Each point is reached from the start by the listed moves, each made 0, 1 or 2 times, or once backwards (-1), plus a little noise. Say if it took an odd or an even number of moves. Then give how often each move was made.
(in the rows, 128 means zero)

Moves:
(1): [ 78 113 104 132  46]
(2): [134 103 144 116 132]
(3): [153 151 170 151 170]
Start: [127 130 108 116 106]
Points:
[102 107  66  94  60] => odd (0, 0, -1)
[114  59 102  72  71] => odd (0, 2, -1)
[173 170 114 124 184] => even (-1, -1, 0)
[ 83  92 102 110  27] => even (1, 1, 0)

Moves:
(1): [125 131 138 128 140 138]
(2): [104 113 109  97 162 124]
(3): [125 162 129 113 132 147]
(4): [125 134 150 143 112 101]
(5): [108 116 129 159 107 120]
(6): [151 145 104 145 147 119]
Start: [135 139 156 124 124 113]
Points:
[133 202 145  77 155 188] => even (1, 0, 2, -1, 0, 0)
[157 159 197 172  72  92] => even (0, -1, 0, 1, 0, 0)
[ 90 105 123 197 170   7] => even (1, 2, -1, 2, 2, 2)

Moves:
(1): [114 122 138 136 110 128 126 112 126]
(2): [145 130 106 150 125 155 121 139 128]
(3): [122 120 148 128 139 131 130 132 129]
(4): [132 102 139 139 130 114 136 134 116]
(5): [126 118 124 130 143 129 119 125 134]
(6): [ 90 125 131 130 136 147 141 123 126]
(7): [111 137 124 103 122 133 120 137 138]
(8): [139 132 123 129 115 123 129 127 138]
(9): [155 124 126 134  95 138 143 110 127]
Start: [124 133 129 118 132 132 124 116 124]
Points:
[  7 163 108  34 183 137  85 121 168] => odd (0, -1, -1, -1, 2, 1, 2, 0, -1)
[194  98  98 169  72 135 104 144 129] => odd (1, 2, 0, 2, 0, -1, 1, 2, 0)
[110 129 180 119 121 139 103  93 125] => odd (2, 0, 2, -1, 0, -1, 0, -1, 0)

Moves:
(1): [130 129 138 144 123 116 134 111 137 123 126 124 131 127]
(2): [125 122 128 117 143 130 119 121 140 136 134 139 131 129]
(3): [130 120 127 131 131 129 119 131 100 118 154 131 119 131]
(4): [130 113 131 133 134 127 142 123 138 130 138 112 128 116]
(5): [121 113 136 133 135 128 109 136 141 142 114 111 109 135]
(6): [127 115 117 130 128 134 141 133 140 131 123 133 123 131]
(7): [126 125 128 129 144 126 125 139 124 134 131 135 128 130]
(8): [136 137 119 116 130 121 123 125 159 145 138 129 131 149]
(9): [139 119 124 112 122 129 109 119 127 138 128 142 130 146]
(10): [125 121 117 129 116 125 117 138 122 131 134 127 124 132]
(11): [137 134 123 141 130 119 129 139 128 121 134 127 123 125]
Start: [132 118 115 136 123 120 127 130 121 132 136 115 136 128]
Points:
[141  89 105 149 134  94  89 148 227 179 122  62 102 147] => even (0, 1, -1, 1, 2, 0, -1, 1, 0, 1, 2)
[138   7  92 143 182 117  64 177 159 187 131 133  79 154] => odd (0, 2, 0, 1, 2, 2, 2, -1, 2, 1, 2)
[130  10  81 166 109 134  79 206  63 135 162  83  50 146] => even (-1, -1, 2, 1, 2, 2, 0, -1, 1, 2, 1)
[118  57 116 179 145 110 139 141 196 161 141  61  84 140] => odd (1, 0, 1, 1, 2, 2, 0, 1, -1, 0, 0)
[165 112  83 129 102  97  85 128 166 156 117 164 137 175] => even (1, 1, -1, -1, 0, 1, 0, 0, 2, 1, 2)

Moves:
(1): [121 113 116 126 125 123 130 141 133 129 126 128 132 143]
(2): [133 126 138 135 135 144 139 126 130 112 125 147 138 152]
(3): [134 144 142 129 137 141 136 119 132 125 145 117 132 131]
(4): [129 126 128 129 133 125 128 108 112 123 125 111 105 124]
(5): [133 128 112 124 129 132 141 139 120 133 139 133 129 125]
(6): [124 123 126 126 127 122 135 124 130 132 127 128 134 112]
(7): [128 124 120 132 134 120 138 140 127 107 110 125 117 126]
(8): [127 114 129 124 120 135 133 136 109 115 147 113 113 139]
(9): [122 121 133 109 123 133 118 124 123 131 125 123 130 136]
(10): [119 132 132 140 139 122 109 110 140 110 124 124 133 123]
(11): [129 126 133 112 120 132 126 124 139 116 119 135 126 130]
(12): [133 119 121 130 126 115 121 128 128 132 137 126 135 126]
(13): [133 122 132 133 141 140 125 133 142 128 148 121 119 114]
(14): [135 132 120 144 115 140 132 116 106 130 124 126 145 137]
Start: [124 140 121 131 123 132 135 128 135 122 117 126 133 131]
Points:
[137  84 126 115  90 162 144 103  98 117 184  47  53 107] => even (1, -1, 0, 2, -1, 1, -1, 2, -1, -1, 2, 0, 2, 1)
[108 100 112 149 156 144 151 179 178  55 127 103 110 111] => even (1, 0, 0, -1, 0, 1, 2, 1, 0, 1, 0, -1, 2, 0)
[129 104  72 120 120 151 181 127 113  89  58 182 160 172] => odd (1, 2, -1, 1, 2, 1, 1, -1, 1, 0, 1, 0, 0, 1)
[117 111 126  85 130  94 154 101 161  47   7 185 125 126] => even (-1, 2, -1, 1, 0, 2, 2, -1, 1, 0, 2, 1, -1, -1)
[109 105  88 140  90  98  87 101  93  91  47  87 148 131] => odd (0, -1, -1, 0, -1, 0, 2, 0, 2, 1, 0, 1, 0, 2)

Moves:
(1): [136 125 119 127 133 127 124 126 133 133 134 128 142 120 125 123 130 119
 126 126 122]
(2): [130 122 133 121 123 125 124 135 126 133 124 135 130 133 131 115 131 133
 121 119 129]
(3): [122 126 120 132 127 123 135 124 126 133 128 142 127 124 138 138 128 137
 121 126 135]
(4): [138 126 124 139 127 130 127 121 125 132 128 121 126 135 117 138 137 120
 138 119 110]
(5): [135 128 128 119 146 126 138 131 119 141 129 129 124 127 131 131 137 128
 127 131 117]
(6): [121 139 125 124 131 132 127 127 118 125 133 122 121 128 133 125 120 121
 120 119 132]
(7): [130 117 130 131 124 134 132 122 125 128 129 125 123 133 124 131 123 130
 122 129 127]
(8): [140 122 135 131 138 129 131 132 116 123 125 124 146 129 135 125 131 127
 132 124 126]
(9): [126 144 134 121 116 127 135 132 132 146 102 119 126 115 126 142 114 146
 138 129 135]
(10): [116 132 117 134 125 148 118 127 119 121 131 127 124 135 130 131 129 131
 115 135 151]
(11): [123 122 123 121 129 127 131 136 127 131 130 134 141 136 121 124 130 121
 124 119 126]
(12): [125 124 132 121 121 138 127 125 121 135 138 131 117 135 128 127 121 134
 135 119 121]
(13): [124 138 123 124 124 137 130 122 133 131 126 126 134 139 137 120 119 130
 122 132 132]
(14): [126 106 132 114 111 125 114 147 133 121 137 132 129 129 142 128 135 133
 119 123 117]
(15): [135 139 121 130 133 133 130 129 130 124 133 130 128 134 125 125 126 123
 124 128 140]
(16): [129 128 120 125 130 134 147 126 127 128 119 133 129 117 131 123 124 127
 128 118 127]
(17): [123 123 123 132 116 129 125 132 132 125 127 142 125 126 134 120 119 126
 120 133 126]
(18): [125 132 133 133 119 128 119 134 134 127 128 127 130 127 122 130 128 145
 122 126 127]
(19): [132 132 120 152 128 108 137 131 138 135 133 121 134 136 130 121 133 120
 136 137 145]
(20): [133 126 141 136 114 132 131 134 118 118 143 133 137 139 128 123 140 113
 122 129 139]
Start: [140 126 127 132 122 116 121 117 143 133 141 141 126 140 128 125 125 135
 119 118 132]
Points:
[158 126 100 146 137 125 190  97 131 148 205 175 126 199  95  82 122  58
 128  86 153] => odd (0, 0, 0, 0, 0, 0, 1, -1, -1, -1, 2, 2, 0, -1, 2, 1, 0, -1, 1, 1)
[106  90 125 135   7 112 144 174 124 174 180 191 160 189 170  58  99 126
  64  60 161] => odd (1, 2, 1, 0, 0, 2, 1, 0, 1, 0, 2, 2, 1, 1, -1, 1, 2, 1, 2, 2)
[169  50 150 125  68 129  44 176 127  54 209 159 180 168 184  33 123  87
  25 107 146] => odd (2, 2, -1, -1, -1, 2, 2, 2, -1, 0, -1, -1, 0, 2, 1, -1, 2, 0, 0, 1)
[176  60  79 164 163 102 149 181  83 142 189 176 174 213 162 120 228 112
  78  63 160] => odd (-1, 2, 2, 2, 2, 0, 0, 2, -1, 2, 2, 0, -1, 2, 2, 1, -1, 0, 2, 0)
[138 133  90 147 130 164 138 106 115 116 131 175 143 134  94 139  72 150
  99  57 115] => even (0, -1, 1, 1, -1, 1, 1, 2, 0, 0, 2, 1, -1, -1, 2, 1, 2, 2, -1, -1)
[149 112 132 118 149 172 138 118  77 155 140 175 140 166 124 128 115 183
  67  96 128] => odd (0, 1, 1, 0, 2, 0, 2, 2, 0, 1, 1, 1, 0, -1, 1, 0, 1, 2, -1, 0)
